Each row of a before or after table is a point. One or more steps were done to the points. Then noise was added and the rows were shuffled. The steps act on how far a point lies along the listed directions, d1 being the first. Write out the steps. A step turns or swaps two directions, mirrors them in a line or flattens them onto one, adds a multiple of one to another, or multiplies one. Angles are multiples of 10 degrees, from the lower direction toward the higher: turns from -170 to 170, lines from 10 to 170 but not 90. Use the fewest steps. Two steps may share a direction if one is a turn and the other turns, adds or multiplies; they go together, in the order done. Otherwise the lowest direction goes first.

Directions:
(1): [ 3  3 57]
(2): [ 37 -43   0]
(3): [-43 -37   4]
Before (12 x 3)
[[  2 -25 -21]
 [ -3  58  38]
 [ 48  44 -60]
 [ 37  23 -20]
 [ 26  13   8]
 [-37 -43  19]
 [ 28  28  10]
 [-58 -21  28]
 [ -3 -54 -19]
 [ 69  12  13]
 [-12 -26  31]
 [-12 -95 -13]]
After (12 x 3)
[[-51 -27  38]
 [  1 -23  11]
 [ 11   9 -10]
 [-16 -44  29]
 [  6  -8  -3]
 [-25 -23  21]
 [-35 -32  33]
 [ 57  47 -54]
 [ 32  28 -25]
 [ -2  22  -6]
 [ 15  17 -13]
 [ 32  13 -22]]
Steps: flatten d1 and d3 onto the line at 60 degrees; multiply d2 by 0.4

Directions:
(1): [-23 -38  28  -7 -19 -58]
(2): [ 61 -38 -31 -10   8 -15]
(3): [ -9  31 -13 -33  53 -36]
Before (14 x 6)
[[ 20  23 -28 -20  61  -4]
 [ 26 -57   1 -14  -7 -46]
 [ 59 -60 -36   7  -3  -3]
 [-20  -3  56  -5 -25 -14]
 [ -4 -32   3  -5   5 -44]
 [ 82 -40 -44  15  -6  49]
 [-19  -7  16  -4 -26 -13]
 [ 59 -47 -13   3 -34  -9]
 [  9 -64  14  25 -51  -6]
 [-67 -17  49  -3 -43 -32]
 [ 63  48 -61 -35  70 -18]
 [ 39 -11  -7 -17  11  -8]
 [ 95 -15 -31 -33  32  14]
 [-12  41   3   3 -21  52]]
After (14 x 6)
[[-15 -31  15   0 -13 -31]
 [ 31 -23   2  12 -38   9]
 [  7  40 -10  -6  -5  40]
 [ 50  14  -8 -29  33  10]
 [-35 -38  33   2 -52 -18]
 [ -3  21 -16 -21  62 -20]
 [ -8 -10  10   0 -29  -5]
 [ 46   3 -33  13   8  60]
 [ 26  55 -36 -37  68 -44]
 [  3 -51  16  37 -55  21]
 [  0 -15  50   1 -30  -6]
 [ 22 -32 -22  15  -6  19]
 [  4 -45  16  -3 -25 -32]
 [ 22  -3   5 -15   6  -6]]
Steps: turn d1 and d3 by -20 degrees; multiply d2 by 0.4

Directions:
(1): [-73   4  34 -11  29  45  -5 -15   0]
(2): [ 12  -3 -54  11 -14  64  -6 -23  40]
Before (11 x 9)
[[  7   0  18 -13  -4 -34   4  12 -27]
 [ -6   7  36 -12   4 -19   0   7 -14]
 [ 10  -5  22  -8   7 -40   5  11   0]
 [ 47  -6 -39  12 -25 -36   0   3  -6]
 [ 52  -9 -24   2 -23 -27   1   6   3]
 [ 14  -5 -20   6  -3   8   5  -6  12]
 [-22   4  11   7  19  14  12   7  -4]
 [ 44   9 -15   2 -19 -35   4  12   2]
 [-14   6  41 -22   9 -45  11   7 -35]
 [ 51  -3 -48   6 -23  11   6  -5  20]
 [ 25 -12 -12  -1 -25 -13  10  -4  -4]]
After (11 x 9)
[[ 42   5  14  -4 -15 -47   4  17 -15]
 [-16   4   8   8  15  11  14   9  -3]
 [ 46  -9 -22   1 -21 -22   0   5   3]
 [ 22 -13 -12  -3 -23 -11  10  -4  -4]
 [ -7   0 -21  -1  -1  47   3 -15  19]
 [ 56  -8   1  -1 -11 -67   9  21   1]
 [ 42  -5 -36  11 -23 -32  -1   1  -6]
 [ 55   9 -20   5 -23 -42   5  15   1]
 [ 69   2   4 -10 -25 -96  16  24 -34]
 [ 58  -3  -6  -5 -26 -63   7  22 -28]
 [-14  -4  -6   1   8  25   3 -11  12]]
Steps: add 1.5 times d2 to d1

Directions:
(1): [  4  35   4 -21  36  17  26  25  55 -62  31  25]
(2): [ 23   8  -4 -17  -8 -41 -10 -77  51 -16 -35 -12]
(3): [ -4 -37 -42 -19 -16  -4 -39  23   6 -18 -36  74]
Before (8 x 12)
[[-24  -7   6   8   6  26  19  24 -11  -7  23  -4]
 [  6  10   5 -21  12 -10  15 -29  51 -31   0  23]
 [-16   2   6  -7   5  33  -6  42 -13  12  22   8]
 [ -8  31  23   0  36  -5  34  -3  14 -33  29 -19]
 [-11  -7  -3  17  -7  14   8  25 -56  39  14 -18]
 [-18 -16 -34 -16   7  -2 -30  76 -19 -31 -35  85]
 [ -9  22  22   0  24   2  15  14  -4   1  27 -34]
 [-16  -8 -43 -15  22  37 -16  76   8 -54  26  95]]
After (8 x 12)
[[-14 -11   5   0   6  18  10  34 -11  -6  18  33]
 [  5  56  33  18  31   6  43 -38  11  -3  57 -71]
 [-10 -11 -13 -13  10 -21  -9  -8  12 -31 -17  35]
 [ -3  62  52  24  35 -10  47  -1 -22  11  23 -81]
 [ -1  -8 -16 -21   4 -28 -20 -16  26 -16 -23  10]
 [ 15   6 -13  -6  -7 -26   0 -51  14   5 -19 -18]
 [ -3  -2   2  -5  -1 -10  10 -41  26 -15  -9 -12]
 [  7  19  15 -14   2  -5  -6 -36  26   6  -4 -30]]
Steps: multiply d1 by 0.4; turn d2 and d3 by 150 degrees

Directions:
(1): [-12 -35 -26 -72 -23  26 -20  43 -23  -3 -10   5  66   6  -8  47  11  21]
(2): [ 12  46 -11 -37  13  -5 -62  27 -11  53 -62  -7 -24   3  19 -26 -34 -20]
(3): [ 13  16 -17  27 -25 -44 -15  -5  18  -8 -14 -44  -9   8 -31  95 -25 -33]
(4): [ 38  17 -27  33   8 -13 -24 -11 -54 -73 -52  32  14 -27 -19 -10   8  27]
(5): [ 56  11 -44 -21 -33  -3  26  -3 -32   3  13 -18 -38  63  17  -9  61 -12]
Before (10 x 18)
[[  1 -51 -21 -15   2   4 -15  10 -19 -78  -8  39  65 -34 -14  17  17  42]
 [ 24 -41   0   6 -26   8  71 -17   4 -42  60   0   1  36   1  -3  73  14]
 [-36  -5  42  11  -1 -20 -38  -6   9 -28 -12 -22  42 -36 -27  50 -57  21]
 [-62  -4  59  46  14  19  25 -25  75  45  26  12 -31 -25  -6 -33 -37 -37]
 [-95 -70  75 -14  16  35  25  29  70  33  54   6  67 -27   1  -5 -32  25]
 [ 15 -30  24  45  17  24  71 -61 -17 -64  57  17  -6  -2   2 -48  70  41]
 [-95 -44  65  34  46  33  30 -10  37  30  48  16  12 -58   4 -28 -44  15]
 [-62  -9  63 -12  40  31   8   3  68  55  15   7   7 -44  20 -58 -63  -8]
 [ 13  27 -30  34   3 -34 -34  -1  -6 -34 -33 -39  15   1   9  87 -17  -7]
 [-17  22  40  64   2 -20  -4 -21  14 -63  -7  25  29 -50 -42  18 -43   2]]
After (10 x 18)
[[-40  -8  40  34  -5  18  46 -26  66  45  44   1 -46   8   1 -31  -8 -44]
 [ 23  40   8  42 -18 -20   6 -19  -1 -43  -1   7 -10   3 -24   4  -7 -18]
 [  9  -3  24  14   9   0  11  -6  19  -8   3   7 -15   0   8 -30  13   3]
 [  3   6  14  -8 -26 -21 -22  -5  -8  -9  -3 -40   3  15  -9  41 -19   7]
 [-51 -23  30  10  25  30  40  -8  16  59  50  -5 -34  -1  31 -44  -2  -6]
 [ 18  26 -33  34  -2 -34 -28  -2  -8 -37 -27 -44  12   8   9  87  -7  -9]
 [-31 -19  33 -27  13  33  41   2  52  51  47  -5 -11   1  31 -53 -13 -14]
 [ 27 -15 -33 -31   3  -7 -36  21 -29 -43 -34  24  24  -8   6  -9  14  21]
 [ 17   8  34  43  39  17  22 -54 -10 -28  11  16 -31 -18  14 -78  32  24]
 [-49 -32  46 -41   2  29  20  34  51  72  37 -17  13  26  26 -31  -7  -4]]
Steps: flatten d1 and d2 onto the line at 20 degrees; flatten d4 and d5 onto the line at 10 degrees

Directions:
(1): [  4 -49  -4  27  43  32  52  40   2  57  43 -65 -13  -4 -17  -2   0 -32
 -27  21 -35  -3  -4 -49]
(2): [ 10 -34  68 -34  14  57  44  10 -35 -49 -28  13 -54 -32   6  25 -42  19
  18 -31  -1   1 -26  -5]
(3): [-25  10  13  79  -9  27 -29  16 -44  14 -14 -43  12  -5  14  39   9  34
  -4   2  91   7 -29 -12]
(4): [-41 -38  27  46  47 -37  17  17  40  29  14  44 -44  15  12 -12  26  -9
  60 -15  22 -23 -15  56]
Before (12 x 24)
[[ -9  67 -18  53 -66  -5 -62 -23 -46  -3 -31 -32  50  -1  25  36  10  30
   -9   0  92  16  -3 -22]
 [ -3   9 -40  34  15 -24   8  18  19  35  21 -41  36  14 -11  -1  15 -30
  -34  32  -9   3  11  -4]
 [-12   6 -73  75  -4 -17 -33   0  23  63  38 -76  36  19   4   3  45 -32
  -29  34  18  -3  22 -36]
 [-32 -49  49  48  46  10  28  24  19  36  28   2 -41   0  -3   2   2 -32
   30   5   4  -6 -18  -1]
 [ 11  43 -28  14 -47  -8 -33 -14  -2   2  -3 -11  27   9   6   4  23   4
  -26   2  21  19  25  -9]
 [  7  -9  29  -7  30 -24  15  -2  31  -4  18  48 -49  15  -4 -23   5  -9
   38 -14 -17 -27  -3  56]
 [  5 -12 -29 -29  31 -35  39  13  26  35  20  -2  -2  13 -14 -37   8 -38
  -13  16 -58 -11  32  25]
 [-32 -37  31  49  30  23  11  19   7  18   6   1 -32  -3   9  19  -6 -17
   17   8  22   2 -34  26]
 [-21  30 -52  68   4 -12 -24  20  -2  41  10 -43  28  22 -10  -4  24  -1
  -31  16  33   9  11 -13]
 [-50 -23  19  53   0  -2  -4  21   6   6  -4 -17 -26  -6   9  31  23   8
   34  10  67  12 -32  15]
 [-28  46 -33  68 -16 -40 -55 -13  10  26  14  -4  40  27  13   1  36  25
   21   8  40 -12 -10  36]
 [ -2  -8  -9  -4  16 -18  -6   0   3  39  14 -14  21  -6 -17 -16   6  -9
  -24   5 -13 -18  20   2]]
After (12 x 24)
[[-35 -10   8  35 -17  13 -12  17  -7  -7 -10 -37  -5 -11   3  35  15   9
   11  17  57  21 -25  -6]
 [ -5 -18  39   5  43 -33  21   2  42   1  23  59 -60  20  -2 -28  11 -11
   57 -18 -12 -36  -8  72]
 [-12 -28 -19 -11  50 -50  46  21  40  45  24  17 -21  19 -10 -44  19 -40
   12  10 -48 -19  27  49]
 [  0  16 -84  63 -17  -9 -37  -5  11  57  36 -88  46  18   1   6  40 -29
  -47  38  19   3  27 -51]
 [-28 -47  46  48  43  12  26  22  17  36  29  -1 -38  -3  -5   4  -1 -31
   26   5   3  -5 -13  -6]
 [ 17  91 -32  25 -92  18 -69 -33 -71 -18 -42 -57  77 -10  18  44  -7  37
  -47  10  79  28   9 -55]
 [  0  11 -42  34  13 -26   9  16  16  38  19 -43  37  16 -10  -2  15 -28
  -37  32 -14   4  12  -8]
 [-25 -29  25  41  20  29   8  18  -3  12   3  -9 -21  -1   9  21  -9 -16
    3  12  15   6 -31  14]
 [ -5 -13  -7  -1  22 -20  -5   1   5  42  15 -12  17  -4 -17 -16  11  -8
  -18   4 -14 -23  15   6]
 [-10  41 -59  52 -14   0 -30  15 -14  33   5 -55  40  19 -12  -1  16   3
  -48  19  26  14  17 -29]
 [ 16  51 -32   5 -55  -1 -34 -18  -8  -2  -4 -14  30   4   3   4  18   5
  -35   2  19  23  26 -16]
 [-18  58 -42  51 -30 -29 -63 -17  -3  13   8 -17  55  19  12   6  28  30
    4  11  36  -7  -6  19]]
Steps: add -0.7 times d3 to d4
